Rows are points. Any point is a mix of the corners, with weights that add up to 1. It lies inside the corners' shape when no weight is negative. Is each point inside? If not, which corners have a negative weight?
In the rows, zero is written as 128.

Corners:
(1): [ 91  97 189]
(2): [148 136 117]
(3): [143 176 112]
(4): [100  91 103]
Points:
[101  99 133] => inside
[149 140  99] => outside (1)
[116 119 152] => inside
[144 158  98] => outside (1)
[133 157 125] => inside

Corners:
(1): [125 108 135 165 141 102 102  86 137]
(2): [ 93 109 135 117 136 102 115 142 136]
(3): [ 89 125  88  99 110 130 130 208 147]
(4): [130 140 151 160 135 159 143 105 146]
(5): [123 149 143 150 118 249 116 106 165]
(6): [144 150 138 115 137 109 113 114 129]
(7): [ 99 168 145 141 106 119 125 139 156]
(8): [110 152 119 111 138 140 129  98 109]
(9): [149 135 138 113 106 114 140  96 128]
(10): [135 153 138 102 114 112 118 122  85]
Points:
[108 131 117 115 121 126 126 149 135] => inside
[117 147 129 132 111 142 132 126 135] => outside (2, 6)
[113 136 126 121 119 141 124 139 140] => inside
[118 135 146 139 129 122 123 107 150] => outside (3, 10)
[133 138 135 121 115 131 129 113 131] => inside
[137 138 152 142 145 143 118  75 111] => outside (3, 7, 9)
[113 132 130 142 134 138 119 121 138] => outside (9)

Corners:
(1): [134 138 141 125 104 127 138 141 136 137 119 132 144 128  98  85 125 144]
(2): [111 155 152 119 123 111 135 142 114 129 136 109 160 145 136 142 135 122]
(3): [109 178 125 113 123 118 164 139 143 144 137 113 131 124 112 151 132 109]
(4): [130 123 110  98 107 113 129 150 123 134 140  19 131 147 117 143 117 119]
(5): [102 135 156 112 249 124 137 102 128 137 161 121 151 101 122 113 137 130]
(6): [102 109 111 166 116 131 118 130 118 136 152 147 130 134 112 110 127 127]
(7): [112 116 122 133 122 146 120 139 123 135 118 120 142 131 143 146 137 118]
(8): [147 133 112 148 103 107 111 130 108 130 125 153 124 112 124 140 110 108]
(9): [111 111 104 129 128 126 135  66 140 138 139 147 144 137 135 143  88 103]
(10): [115 134 109 119 138 126 136 137 125  67 142 120 155 135 144 137 105 128]
(11): [112 130 136 102  99 108 123 139 122 131 146 137 144  66 103  80 123 109]
(12): [165  93 116 108 138 114 154 115 141 131 152 142  84 146 135 145 136 109]
(13): [110 122 119 109 142 112 126 144 141 112 136 137 142 143 108 146 127 107]
(14): [116 129 123 100 106 133 143 151 113 113 131 145 130 138 109 155  94 113]
(15): [139 135 127 131 108 139 122 136 150 120 149 148 147 124 141 150 102 135]
(16): [115 117 135 131 113 122 129 128 145 130 134 134 126 114 121 151 136 160]
(17): [109 159 127 119 113 155 113  64 127 102 163 148 143 124 129 153 121 109]
(18): [109 116 158 124 102 125 105 114 151 139 142 142  58 122 130 111 131 106]
(19): [113 118 113  96 149 122 109 129 133 142 136 154 119 121 138 129 142 155]
Points:
[119 125 125 117 127 124 127 127 132 128 139 136 126 121 121 129 122 122] => outside (2)
[116 129 124 121 123 122 129 135 128 128 136 122 139 124 121 127 117 125] => outside (12, 17)
[113 126 126 131 121 124 128 127 128 129 142 133 133 129 123 131 125 126] => inside
[110 141 118 129 137 131 131 130 123 118 131 145 160 132 127 147 117 135] => outside (4, 11, 12, 18)
[122 131 122 116 108 121 127 131 131 124 140 119 128 133 123 136 120 121] => outside (5, 7)

Corners:
(1): [129 172 107 146  91 114 149  70  96 131  40  99  90  74 106 136  86 160
 156 162]
(2): [171 109 152 128  58 148  89  95 138 109  99 131  86  86 124 130  70 152
 159 172]
(3): [ 95 118 149 146 123  87 104 146 166 149 145 111 158 144 134 130 140 146
  81 151]
(4): [102  95 132 118 170  98  90 142 140 106 162 154 170 161  97 143 153  53
  95 131]
(5): [118 114 129  76 149 159 178 135 134 150 124 120 188 133  76 176 115 139
 147 114]
(6): [125 141 144 121 112 145 107 102 139  89 102  88 103 143 141 104  88 151
 174 170]
(7): [138 160 176 150 104  92 112 115 171  86 118  94  96  95 124 131 146 119
 138 165]
(8): [133 110 131 130 161 175 190 139 129 175 140 158 139 145 103 108 134 133
 123 123]
(9): [113  64  63 141  86 172 142 100 117 133 117  63 126 100 104 134 161 151
 162 142]
(10): [132 118  94  99 126  96 153 158 145 132 154 142 161 189 165 166 152  93
  79 111]
(11): [141 152 176 133  42 112 104 103 129 104 127 128  20 128  84 110 102 164
 151 137]
(12): [106  84  85  96 203  85 128 168 181 121 138 167 155 156 128 167 158 114
 115  81]
(13): [156 155 102 127 103  85 111 145 138 126 145 106 108  99 132  91 102 120
 137 132]
(14): [132 162 141 177  66 123 137 117 157 108  79  92 105 120 118 107  77 124
 146 118]
(15): [ 86 130 116 113 137  98 147 117 198  97 187 176 192 157 144 145 136 115
 112 109]
(16): [ 89 147 127  93 120 138 112 158 181 125 127 172 167 134 143 115 155 113
 115 126]
(17): [158 172 119 164  89 138  99  86 110 105  70  99 124 131 112 134 123 169
 169 120]
(18): [124 128 124 131 121 101 131 147 203 171 150 148 141 185 106 133 141 106
 140 167]
(19): [100 137 110 148 139 154 156 172 101 164 159 120 138 131 135 197 101 140
 147 112]
(20): [107 124 162 113 133  79 125 126 143 147 137 150 148 148 141 103 150 108
 173 104]
(21): [122  68  89 129 126 135 189 179  71  97 124 131 174 140  90 171 143 179
 155 152]
Points:
[125 120 121 132 111 124 143 137 140 126 131 129 124 131 125 129 123 139
 138 139] => outside (4, 5, 17)
[ 89 121 140 130  98 131 114 130 146 121 135 125 121 164  80 137 129 157
 168 120] => outside (1, 2, 7, 8, 10, 13)
[123 124 129 131 116 123 131 129 142 122 122 127 132 129 110 133 123 137
 144 137] => outside (10)
[131 123 136 141  98 115 112 116 158 116 119 132 116 116 116 111 130 131
 137 147] => outside (5, 6, 10, 19)
[137 149 163 121 115  95 104 114 159 129  90 128  84 114 104  99 104 120
 141 139] => outside (9, 10, 15, 17, 19, 21)
[114 119 117 130 127 134 152 132 132 120 120 130 142 142 110 147 137 130
 142 129] => outside (2, 3, 13)
[125 137 137 137 104 124 126 124 137 128 123 117 123 120 116 124 115 136
 145 143] => outside (10, 12)
[124 137 140 138 106 136 128 118 135 125 121 116 125 125 113 119 113 136
 147 147] => outside (10, 12)
[135 128 152 129 138 132 135 145 129 133 125 141 114 167  95 190 114 151
 106 160] => outside (9, 13, 14, 15, 16, 20)

Corners:
(1): [105 150 133 110 141 139 123 142 124 129 151 105 108 105 111 141 127 131
 109 130]
(2): [116 137 124 118 113 129 147 131 127 115 120 119 124 121 141 112 138  98
 130 121]
(3): [114 118 116 105 126 111 131 143 127 140 102 116 111 112 108 122 139 103
 145 156]
(4): [137 124 148 136 149 126 151 133 140 145 120 136 118 132 145 149 126 132
 143 106]
(5): [111 166 111 114 138 138 145 147 122 132 117 105 123 116 125 146 118 113
 127 161]
(6): [ 68 124 117 114 135 132 134 144 125 125 105 131 113 114 101 118 148 118
 126 146]
(7): [129 122 133 131 144 131 118  90 120 123 112 137 109 122 145 113 120 116
 117 106]
(8): [112 127 114 188 122 134 105 134 149 140 134 147 109 113 132 142 121 120
 114  99]
(9): [120 131 113 163 126 132 139 127 122 114 173 121 147 114 129 134 131 109
 119 137]
(10): [129 130 147 112 146 126 148 128 130 114 120  90 109 130 140 111 130 121
 117 130]
(11): [141 125 163 125 137 115 130 127 123 130 158 118 154 143 126 109 125 131
 116 129]
(12): [126 129 145 105 140 116 121 159 176 117 122  92 164 124 100 135 123 120
 126 117]
(13): [121 154 131 117 141 117 150 135 167 110 122 131 113 128 142 118 131 113
 134 140]
(14): [122 121 114 131 135 131 139 137 132 118 119 136 119 140 135 112 130 110
 121 114]
(15): [117 136 139 116 123 130 135 146 131 106 139 132 121 103 101 125  85 108
 107  86]
(16): [114 162 119 127 141  97 131 139 139 116 155 130 165 127 141 105  97 125
 130 114]
(17): [138 155 118 141 130 123 138  98 122 137 132 109 111 140 155 112  90 122
 159 151]
(18): [129 117 132 116 146 107 122 138 147 132 117 141  95 140 131 138 133 249
 120 125]
(19): [ 82 118 121 113 138 133 134 144 127 112 114 122  94 118 135 151 143 100
 108 144]
(20): [135 129 133 166 138 122 116 125 135 106 130 131 128 137 134 110 132 107
 148 110]
(21): [136 115 119 140 103 100 116 115 119 115 129 111 113 145  78 110 145 121
  97  89]
Points:
[117 133 124 134 135 123 131 130 131 125 131 117 126 125 126 126 130 106
 126 132] => outside (2, 15, 18)
[113 139 128 120 136 123 134 145 143 121 126 123 122 123 128 123 121 125
 126 130] => outside (4, 7, 9, 21)
[123 131 135 115 136 121 134 139 138 120 120 120 129 129 118 118 130 122
 124 117] => outside (8, 9, 17, 19)
[109 131 126 129 134 128 130 136 133 123 127 123 112 120 128 134 127 117
 119 126] => inside

Corners:
(1): [132 114 157 123 138  75 107 109  96 120 144 115 124 102 114 150 137 169
 128 129]
(2): [125 114 146 136 113 142 135 119 114 164 129  73 153 106  76 123 149 148
 117 113]
(3): [123 152 128 169 121 138 146 111 188 128  35 168 135  27 234  55 107  83
 140  76]
(4): [140 121  25 127 118  98 130 117 126 154 160  88 164 134  72 144 104 153
  96 130]
(5): [113 119 118 171 122 149 171 119 110  68  92  91 163 121 120 148 113 133
 113 108]
(6): [ 60 109 122 132 130 115 134 113  99 134 150 138 102 133 118  91 116 118
 107 200]
(7): [150 118 137  93 171 145 171 127 110 157 142 130 158 120  96 145 106 160
  78 105]
(8): [151 110  58 104 170 135 125  83 119 152 162 136 146 133  81 155 112 171
 142 118]
(9): [137 115 164 131 127 126  96 149  71 101 114 108 156 135  79 141 125 173
 140 164]
(10): [152 239 138 137 143 139 142  97 139 156  87 112 157 130 115 121 111 128
 140  89]
(11): [102 145  93 146 126  92 107 108 122 154 148  96 165 135 182 145 151  20
 128 127]
(12): [125 126 136 119 113 115 120  92  88 150 119 178 132 147 130  91 163 159
 120  90]
(13): [ 98 141 150 187 119  84 120 169 137 178 162 143 156 143 159 151 133 118
 130  92]
(14): [143 126 134 120 203 106  90  94 196 178 142 113 162 126 133 147 119 138
  81 124]
(15): [132 128 159 137 102 129 115 126 105 152 142 177 111 118 198 112 159 141
 118 161]
(16): [115 158 125 155 129 111 112 122 102 155 146 113 160 103  94 135 145 131
  99  98]
(17): [122 141 144 130 117 146 126 114 144  95 111 163 147 119  87 135 137 126
 134 154]
(18): [146 132 141 113 153 158  95 147 119 147 115 134  95 128 147 143 126 123
 115 106]
(19): [156 111 165 121 218 145 142 163 117 144  92  97 127  96 157 166 198 163
 113 111]
(20): [141 112 167 190 141 115 146 124 130 148  46 121 142  61 137 143 185 134
 121 153]
(21): [133 147 127 167 140 148 172 134 146 105 103 101 132 128 105  49 137  43
  97 149]
Points:
[130 132 120 138 142 126 132 115 130 143 117 129 144 108 138 123 130 121
 122 117] => inside
[115 135 132 140 134 124 131 119 117 133 122 127 137 123 119 122 129 130
 119 139] => inside
[150 139 115 121 133 127 120  97 117 134 115 148 150 115 127 137 120 150
 119 115] => outside (2, 6, 13, 19, 21)
[140 138 140 123 161 140 124 113 124 158 100 121 137 109 122 108 143 122
 112 117] => outside (1, 4, 5, 13, 15, 17)
[135 126 123 130 146 122 121 113 126 147 133 128 140 119 125 135 132 141
 118 127] => inside
[128 135 126 140 139 124 128 123 126 135 122 134 141 120 131 131 130 126
 120 125] => outside (2)
